Every row gives one point. A path goes straight from each point to the next, and from the last back to the first. The post is the endless flat space through its rows: a point in 2 columns, a line in 3, a plane in 4, and so on, so that a path can go around it. Count how often the path circles the post. Going back the other way cancels.

Post (2 x 3):
[[ 0.5 -3.8  2.8]
 [-2.4  4.3  0.3]]
Path (21 x 3):
[[ -1.8   8.0   6.3]
 [  4.8  -4.5   5.8]
 [ -3.8   1.5   6.1]
 [ -4.3  -7.8   1.0]
 [  0.0  -5.1   0.0]
 [  3.7  -1.7   0.2]
 [  1.7  -3.0   4.1]
 [  2.8   7.0   1.5]
 [ -1.4   6.8  -3.0]
 [ -4.9  -1.5  -2.1]
 [ -3.0 -10.2   5.2]
 [ -3.1   2.3  -2.2]
 [  0.6   2.3   0.0]
 [ -1.6   7.3  -4.8]
 [ -4.2   4.3  -1.2]
 [ -2.8  -1.5   4.1]
 [ -5.2  -2.1   0.9]
 [ -2.2  -5.5  -2.5]
 [  2.6  -2.6   1.5]
 [  0.6   0.1   4.0]
 [ -1.7   1.3   3.0]]
Times around: 1

Post (7 x 8):
[[ 0.9 -3.3  0.8 -0.6  5.3  2.7 -1.0 -0.1]
 [-0.7 -5.0  6.6  0.5  5.6  1.1 -0.6 -0.8]
 [-0.3  5.9 -0.3  1.7 -0.9 -5.0  4.4  3.8]
 [ 2.4  5.9 -1.3  5.9 -5.0  1.3 -1.0 -1.0]
 [ 1.7 -2.8  2.2  4.7  3.5  0.0  3.7  1.9]
 [-3.6 -1.6 -2.5  0.5  0.4 -3.0  8.4  2.5]
 [-3.5 -1.8  7.3 -2.3  7.7  2.7  3.7  4.4]]
Path (24 x 8):
[[-1.2  2.7 -0.5  1.6 -6.5 -3.1  1.4  3.0]
 [-2.0 -5.1  0.2  0.8  6.0 -0.3  1.5  2.2]
 [-2.9 -4.4  1.1  0.8  3.5 -5.1  0.6 -4.2]
 [ 2.0  5.4  3.0  1.6  5.5  1.5  5.2  5.6]
 [ 1.5  0.6 -1.2 -4.7  2.7 -9.7  6.9  2.2]
 [ 4.5 -0.1 -0.7  1.9  0.6 -3.3 -0.6  3.0]
 [ 0.1 -0.8  5.1 -1.8  4.9  2.3  4.0  4.2]
 [ 0.0  0.5  5.8 -0.2  3.7  1.3  0.4  6.9]
 [ 3.1  0.1 -5.0  0.9  4.2 -1.1 -1.5  3.0]
 [-1.6 -1.5  4.7  0.1  5.1  2.7 -2.1 -4.3]
 [-1.3  2.3  5.3  4.3 -4.2 -0.8  0.1 -5.3]
 [ 1.5 -7.7  1.0  0.2  9.1  1.2  8.1  5.5]
 [ 2.5  2.4 11.2  7.2  3.0 -2.6  3.5  6.8]
 [-4.9  0.6  5.2 -0.2  1.0  0.5  0.8  2.0]
 [-1.9  0.4  5.7  3.3  5.6  6.0  4.1  2.9]
 [-1.3  1.5  0.4  5.4 -1.8  3.9  1.8 -0.6]
 [-4.6 -1.2  3.3  3.0  0.5 -0.9  6.9  5.5]
 [-0.2  6.3  5.8  4.6 -0.7  4.2 -0.1  6.3]
 [ 1.6 -0.2  3.7  9.2  4.2 -2.4  2.3  4.6]
 [-6.8 -3.3  5.3 -2.0  7.0  8.7  3.4 -0.9]
 [-1.9  1.9 -2.4  3.0 -3.0  4.9  0.7 -5.0]
 [-1.0  3.7 -1.8  0.0  5.0  3.4  2.2  1.6]
 [-0.4  2.6  5.8 -6.3 10.0  1.3  2.8  3.5]
 [-3.7 -4.1  5.9 -4.7  2.6 -3.7  4.9  2.2]]
Times around: 3
